Each row is a point. The points of each table are mixes of a few directions, plus a little noise. Count the directions of each table, and those that both share. Where both have some left over, give the other angles between the two spaces (their principal angles), to ten degrees, smallest first.
In the rows, 128 means zero.

First:
[[ 78 121]
 [117 126]
 [103 125]
 [152 132]
 [ 59 117]
 [244 146]
 [143 130]]
Second:
[[155  95]
 [126 130]
 [ 71 201]
 [160  87]]
Directions: first 1, second 1, shared 0; angles 60

First, 8 rows:
[[142  21  89 172  74 102]
 [138 155 108 119 145 158]
 [136 136 151 109 102  95]
 [ 26  99 201 188 198 117]
 [114 156 152 119 145 127]
 [160 165 120  93 110 128]
 [163 162 108  98 116 140]
 [146 131  94 128 133 156]]
Second:
[[ 91 150  87 149 161 176]
 [149 116  84  87 135   7]
 [157 116 130 128 173 137]
 [ 95 147 122 148 117 176]
 [177 104 194 138 148 181]
 [112 137 111 126 117 112]
 [114 130 167 122  46 105]]
Directions: first 3, second 3, shared 1; angles 80, 90

First, 10 rows:
[[107 161 146  82 102 127 114 139  87 143 127]
 [172  50 132 194 167 126 184  91 191 112 137]
 [ 95 178 152  62  91 126 106 145  66 151 126]
 [156  85 102 190 163 128 145 115 186 107 129]
 [140 103 140 137 136 126 152 113 139 131 132]
 [ 96 178 149  63  91 127 105 146  66 149 127]
 [106 174 102 111 117 127  84 156 112 127 120]
 [ 86 214  72 102 110 130  41 183 100 121 114]
 [169  51 150 177 158 128 191  86 174 120 138]
 [149  87 133 159 147 128 157 108 160 121 134]]
Second (10 x 11):
[[140 141 157 144 144 146 123 138 140 132 117]
 [116 145 104 122 130 131  97 136 126 120 135]
 [129 173 181 115 121 144 123 155 107 148  98]
 [111  65  21 129 127  94 125  88 145  92 183]
 [150 162 169 167 175 177  91 152 164 126 111]
 [110 205 203  75  82 132 129 172  63 171  79]
 [142  55 101 146 131 104 178  87 150 117 151]
 [152 116 156 161 156 146 138 124 157 126 121]
 [ 78 112   7  76  86  78  99 112  92 105 177]
 [152 107 183 142 129 131 179 118 135 143 109]]
Directions: first 2, second 3, shared 1; angles 30

First (10 x 18):
[[135 192 115 147 156 144 220 195 175 159 160  80 201 145 143  58 198  57]
 [112 140 162 104 101 102 136 128  87 132 158 173 155 116  80 159  63 107]
 [ 88 134 175  94  87 124 127 127  95 121 155 164 137  96  87 156 104 104]
 [104 106 131  64  52  91  59  93  87  66  78 160 103 129 179 164  90 142]
 [182 111 135 163 153 145 162 166 137 163 147 133 106 201  95 113 133 147]
 [129 130 155 107  96 120 142 150 107 127 142 154 133 157 110 134 110 112]
 [192  95  57 179 188 120  95  98 155 133  79  98  94 166 175 118 117 194]
 [ 96 137 145 129 137 130 126 108 117 138 153 138 144  69  88 149 108 119]
 [131 129 123 172 181 166 151 133 162 160 148  97 121 106 104 109 174 135]
 [110 106  80 121 128 137  62  81 158  82  58  83  87  95 219 120 183 163]]
Second (9 x 18):
[[103 146 142 139 112 104  94 128  95 144 144 122 166 163 134 163 115 136]
 [143 131 139 143 165 144 123 113 187  95 118 174  80 117 127  82 130  77]
 [121 115 106 104  88 119 151 148  70 162 134  73 167 125 125 169 132 189]
 [170  63  61  59  94 165 249 165  99 155 100  42 113  42 110 119 163 219]
 [147 142 159 166 197 151 100  95 232  66 117 222  51 124 130  51 129  23]
 [125 130 129 129 127 126 125 129 123 129 130 127 132 130 128 132 127 130]
 [139 132 142 144 162 140 117 112 180  98 121 172  91 124 127  90 128  79]
 [ 99 148 140 137 106  99  92 130  84 149 146 115 176 168 134 175 114 146]
 [102 143 134 131 102 104 100 133  80 153 143 107 174 160 134 174 119 154]]
Directions: first 5, second 2, shared 0; angles 60, 90
